Every row gives one point. The last column is the point's height on a tilted bowl or saddle (a function of degree 2), plus a little noise. Count its main directions that bend up, bend down and stay straight.

Points (16 x 4)
[[ -2.9   1.5   2.0   1.0]
 [ -2.5   5.0   3.3   4.5]
 [  1.1  -2.0   0.7  -0.1]
 [  1.3  -2.9  -0.7   0.0]
 [  2.8  -1.9  -0.4  -0.1]
 [ -1.3   0.7  -4.5   1.4]
 [ -4.2   2.5  -4.6   3.3]
 [  7.0   3.1  -3.4   0.6]
 [  2.5   3.3  -5.1   1.6]
 [  3.0  -5.0  -5.3   2.2]
 [ -1.0  -3.5  -0.6   0.0]
 [  4.0   4.3  -6.6   2.1]
 [ -0.8 -13.7  -1.4  11.3]
 [ -1.0   2.6  -5.5   2.5]
 [ -5.6  -2.7  -2.6   1.4]
 [  0.0   9.7  -5.0   9.4]]
Directions: 2 up, 0 down, 1 straight

Points (15 x 4)
[[ 5.0  1.0  5.3  0.1]
 [ 0.8  2.4  0.6  2.9]
 [-2.1  2.7  2.4  2.8]
 [-3.8 -0.7  4.3  2.6]
 [ 0.0 -3.4 -5.1  3.1]
 [-5.6  1.2  1.2 -0.2]
 [ 0.1  1.4 -1.7  2.6]
 [ 2.1  8.3  2.6 -2.8]
 [-6.7  8.9  2.6 -9.6]
 [ 4.1  2.6  1.8  1.2]
 [ 1.3 -8.0  8.0 -9.5]
 [-0.1 -0.6 -0.4  3.9]
 [-5.7 -0.4  0.2 -0.1]
 [ 0.9 -3.0 11.6 -2.3]
 [ 4.7  1.7  1.4  0.9]]
Directions: 0 up, 2 down, 1 straight

Points (21 x 5)
[[ 5.5  2.9 -1.2 -3.5  2.1]
 [ 0.1 -5.4  5.9  0.1  3.0]
 [-5.8  7.5  6.4  3.8  8.5]
 [-5.3  1.4 -1.5 -0.4 -2.7]
 [-5.8 -5.3 10.1  0.5  7.4]
 [ 0.4  0.2  2.4  4.0  0.2]
 [-1.9  2.6  4.0  2.7  1.2]
 [-4.8 -4.6  4.1  2.5  1.0]
 [ 0.3 -0.9  0.3 -6.3  0.5]
 [ 1.6  2.5  3.3 -2.4  1.2]
 [ 1.6 -0.7  2.9 -0.7 -0.1]
 [-4.2  4.1 -1.4  1.7 -0.5]
 [ 3.4  5.9  2.7  9.6  6.5]
 [ 2.4  9.8 -5.6  9.6 10.5]
 [ 8.4 -1.4 -0.7 -6.7  5.3]
 [ 0.0 -3.8  4.4  2.2  1.3]
 [-4.3 -4.9  0.9  0.5 -1.7]
 [ 0.2 -4.6  3.3  6.8  3.3]
 [-0.2 -1.2  0.6 -4.2 -0.9]
 [-2.0  5.2  1.4 -3.1  1.4]
 [-1.4 -2.8 -0.1 -0.3 -2.0]]
Directions: 3 up, 0 down, 1 straight

Points (22 x 5)
[[ 6.4  2.9 -5.2 -6.0 -7.5]
 [-1.7  8.7  5.4  2.2  3.0]
 [-4.0 -4.6 -6.6  0.0 -2.3]
 [ 4.2  2.0  6.6 -2.5 -1.1]
 [ 2.0  0.0  2.6 -0.6 -1.2]
 [-1.9 -4.5 -1.8  1.2 -1.3]
 [-4.3 -3.9 -2.9 -3.2 -3.3]
 [ 2.6  5.9  0.2 -2.7 -0.3]
 [-7.3  1.2 -5.0  0.9 -4.5]
 [-3.8 -1.8  5.7  7.7 -8.1]
 [ 3.5  0.8 -1.3  3.3 -2.6]
 [ 2.3 -4.0  6.9  3.3 -3.4]
 [-3.1  3.4 -7.3 -2.9 -3.7]
 [-6.2  0.8 -5.1 -0.4 -4.0]
 [ 4.2  3.2 -1.4  2.6 -2.1]
 [-7.0  0.6  3.6  1.5 -5.0]
 [-9.2 -0.3  8.1 -0.3 -8.2]
 [ 1.2  1.9 -3.1  4.3 -1.8]
 [ 0.1  0.7  4.0  2.6 -1.9]
 [ 5.3  0.1 -1.9 -3.3 -3.7]
 [-7.1 -0.3  1.5  2.3 -5.1]
 [-6.0  3.4 -8.2  0.5 -3.2]]
Directions: 1 up, 2 down, 1 straight

Points (27 x 5)
[[ -1.7   4.7  -1.0  -2.8   0.5]
 [ -0.8  -4.2   1.6  -7.2  -4.9]
 [  2.1   6.7  10.3   5.3 -10.0]
 [  0.5   0.8  -0.2   3.2  -0.4]
 [ -3.2  -6.1  -0.1  -2.9  -0.1]
 [  3.0  -4.4  -3.1   7.2  -4.2]
 [ -2.7  -3.4  -3.6  -1.4  -0.8]
 [  2.6  -6.8   1.0  -2.6  -2.6]
 [  6.1  -4.9  -9.4   3.0  -8.9]
 [ -2.5  -5.9  -1.1   2.1   0.8]
 [  6.6   5.6  -2.5   5.6  -0.2]
 [  7.8  -2.7   7.7   4.4  -9.5]
 [  2.8   1.7   5.3  -0.3  -3.6]
 [ -3.5  -3.4   0.2   4.4  -0.1]
 [  6.7  -4.2   6.1  -1.6  -7.6]
 [ -1.6  -2.3  -4.3   2.4  -0.8]
 [ -1.1  -1.9  -1.1  -0.2  -0.2]
 [ -5.6  -2.8  -2.3  -6.5  -3.8]
 [ -9.2  -8.1   1.4   0.0   2.8]
 [ -0.2  -7.1  -3.8  -3.1  -2.4]
 [ -0.5   6.7   3.7   2.9  -1.2]
 [  0.3   1.9  -1.2  -1.6   0.0]
 [  3.8  -4.1   1.1  -4.2  -4.5]
 [  0.0   1.7   2.2  -4.6  -2.7]
 [ -3.9  -1.2  -4.8   3.9  -1.4]
 [ -1.6  -3.5   3.5  -4.5  -2.8]
 [ -0.1   4.7   1.0   1.2   0.4]]
Directions: 1 up, 3 down, 0 straight

Points (44 x 7)
[[  3.7   4.2   5.2  10.2   1.4  -1.6  -8.0]
 [ 10.7   2.0   2.2  -3.4   3.8   0.5  -4.8]
 [  1.8   2.3   5.9  -0.5  -6.0  -0.9  -2.4]
 [ -3.7  -5.9   2.1   3.3   0.2   1.7  -3.7]
 [  1.5   6.0  -1.3  -6.5  -1.7  -6.2  -1.6]
 [  0.0   2.8   4.1  -4.4  -4.8   5.0  -1.0]
 [ -0.5  -0.1   3.4  -0.7   1.9   4.5  -0.4]
 [ -5.5  -2.6   5.5  -1.4   3.9  -6.7  -5.5]
 [ -2.2  -3.7  -2.6   4.7   2.7  -0.7  -3.5]
 [  2.0  -0.7  -1.0   5.6   1.0   2.0  -2.1]
 [  6.3  -3.5   2.1   7.2  -1.0  -1.0  -5.9]
 [  3.0   2.4   2.0   2.2  -1.3  -7.7  -3.5]
 [ -1.1   0.1  -0.1  -1.9   3.8   6.9  -1.1]
 [ -2.0   2.5   0.4   7.3  -0.6   1.9  -2.9]
 [  6.2   2.0   3.2   2.6  -3.1   1.0  -2.3]
 [  1.8  -1.7  -4.6   1.4  -9.4  -2.0  -4.2]
 [ -0.9  -5.1  -3.3   3.6   2.4   8.2  -4.9]
 [ -1.4  -1.0  -0.5   3.1   9.2  -4.5  -5.5]
 [  7.2  -1.3  -8.7  -1.1  -3.0  -3.4  -5.0]
 [ -6.9  -1.4   4.1  -2.3   2.4   7.2  -3.8]
 [  1.3  -4.5   3.4   7.9  -0.8   0.1  -5.5]
 [  3.6  -4.8  -4.0   2.9  -0.2   5.5  -3.5]
 [ -6.8  -0.8  -1.0  -0.8   7.7  -1.2  -4.3]
 [  0.8   7.2   4.3   1.9  -4.7  -6.6  -5.2]
 [  0.6   1.9   1.8   2.9   0.5  -1.5  -0.9]
 [ -2.8   0.6  -6.5  -1.3  -1.4   1.9  -1.1]
 [  1.8   5.4   1.8  -4.0   1.8   2.2  -0.1]
 [ -0.9  -1.5  -0.9  -0.7  -0.4  -0.2   0.3]
 [  0.9   0.0   1.5  -3.4  -1.4   3.8   0.5]
 [ -3.8   7.5  -5.8  -3.5  -1.2  -3.1  -2.3]
 [  1.3   3.9   2.7  -1.1  -7.8  -3.5  -2.8]
 [  2.1   9.2   4.0   5.0  -1.7   0.9  -4.6]
 [ 10.4   4.4   3.0  10.2   1.6   3.7 -10.1]
 [  5.3   1.8   1.5   1.0  -1.3   2.8  -0.8]
 [  2.8   5.2  -2.1   2.6   7.1   1.3  -3.1]
 [  3.7   3.9   0.1  -1.3   4.6  -2.9  -1.1]
 [ -2.3  -1.2  -3.7  -3.2   5.7  -2.6  -1.6]
 [ -4.8  -1.3  -3.2  -7.0  -6.5  -0.7  -2.7]
 [ -3.4   1.6   5.6   3.5   3.5  -4.1  -4.5]
 [ -3.0  -3.5  -5.4  -0.8   3.5  -8.0  -4.4]
 [  7.1   3.0   3.9   3.4 -11.9   5.9  -7.8]
 [  3.6  -0.2   4.6   1.5  -8.4  -6.1  -6.0]
 [ -2.4   6.0  -4.0  -0.4   9.6   4.1  -4.9]
 [  4.5   2.5  -0.5   0.5   6.1  -1.6  -2.0]]
Directions: 0 up, 6 down, 0 straight

Points (40 x 7)
[[  0.3   7.8   0.9  -1.1   0.9  -0.6   2.0]
 [  1.4   3.2   2.7  -0.7  -4.9   4.9   0.8]
 [ -0.1   4.9   5.0   2.6  -6.8   0.9   0.9]
 [ -4.0   1.5   3.4   5.2  -0.6  -5.5   1.6]
 [ -3.1  -5.1   0.8   2.9  -6.0   2.4   0.3]
 [  1.1  -3.1   1.1  -5.6  -0.9   5.2   1.4]
 [ -5.8  -1.2   2.3   3.1  -1.2   1.2   0.5]
 [  2.2  -0.4  -0.8   2.6  -0.7   5.3   2.4]
 [ -1.2  -5.9   3.1   0.1  -9.1  -7.9  -8.7]
 [  3.5  -4.6   3.4  -6.9   4.7  -0.8  -5.1]
 [ -0.3   0.4  -2.3   2.3  -3.0  -4.2   3.2]
 [ -4.8   3.1   0.0  -2.4   4.9  -0.7   1.6]
 [ -2.0  -2.7   2.3  -1.2  -0.7  -6.4  -5.1]
 [ -5.9  -4.2  -7.2   1.3   8.2   3.4   4.8]
 [ -3.4  -2.8  -1.7   0.0   2.9  -9.0  -3.3]
 [ -4.3  -2.6   1.3   5.7   7.4   4.0   0.3]
 [ -3.8  -1.3   1.4  -2.0  -5.2   6.1   3.9]
 [ -3.2  -2.3   0.7  -2.5   5.7   1.2   0.2]
 [ -0.8   2.3  -3.4   0.9  -4.3   0.1   3.4]
 [  2.2  -9.0   7.0   0.0  -2.4   3.0  -6.0]
 [  0.1   3.8   1.0   0.3   1.0  10.0   1.0]
 [  0.7   4.7   0.3   3.2  -5.2   8.1   0.2]
 [  3.0  -4.7   0.6   0.3   5.3  -3.2  -1.6]
 [ -0.5  -0.5   8.1  -4.5   1.0  -8.7 -11.1]
 [  5.2  -3.3  -0.2   5.1  -2.7  -5.5   4.5]
 [  0.5  -1.1  -6.0   3.4   2.9  -7.4   1.3]
 [  8.3   3.2  -7.4  -3.0  -1.0   0.2  -0.9]
 [ -1.7  -2.5  -2.5   9.7  -0.5   4.5   1.9]
 [ -0.7   3.4   1.1   3.5   1.2  -3.3   2.5]
 [  0.7  -2.0  -5.4  -6.7  -1.0  -1.9  -6.1]
 [  5.7  -3.3  -4.2   6.6   5.1   2.3   5.9]
 [  3.0   2.5  -5.3  -8.4  -5.7  -1.1  -3.5]
 [ -3.7   1.6  -4.8   5.4  -1.0  -3.8   5.6]
 [  2.9  -1.6  -4.4  -1.2  -1.1  -0.4  -0.8]
 [ -2.6  -0.4   2.9  -2.4   0.9  -5.1  -3.4]
 [ -7.7  -0.3  -6.4   7.3   5.3   2.1   3.7]
 [  9.7  -3.9  -0.9  -6.1   2.5   5.8   7.1]
 [ -3.0  -1.1  -3.7  -5.2  -4.0   2.8   2.2]
 [  5.4  -6.7   4.5  -1.9   3.5   7.6   8.0]
 [ -1.4   1.2  -2.6   3.8   8.0   4.7   0.9]]
Directions: 2 up, 2 down, 2 straight
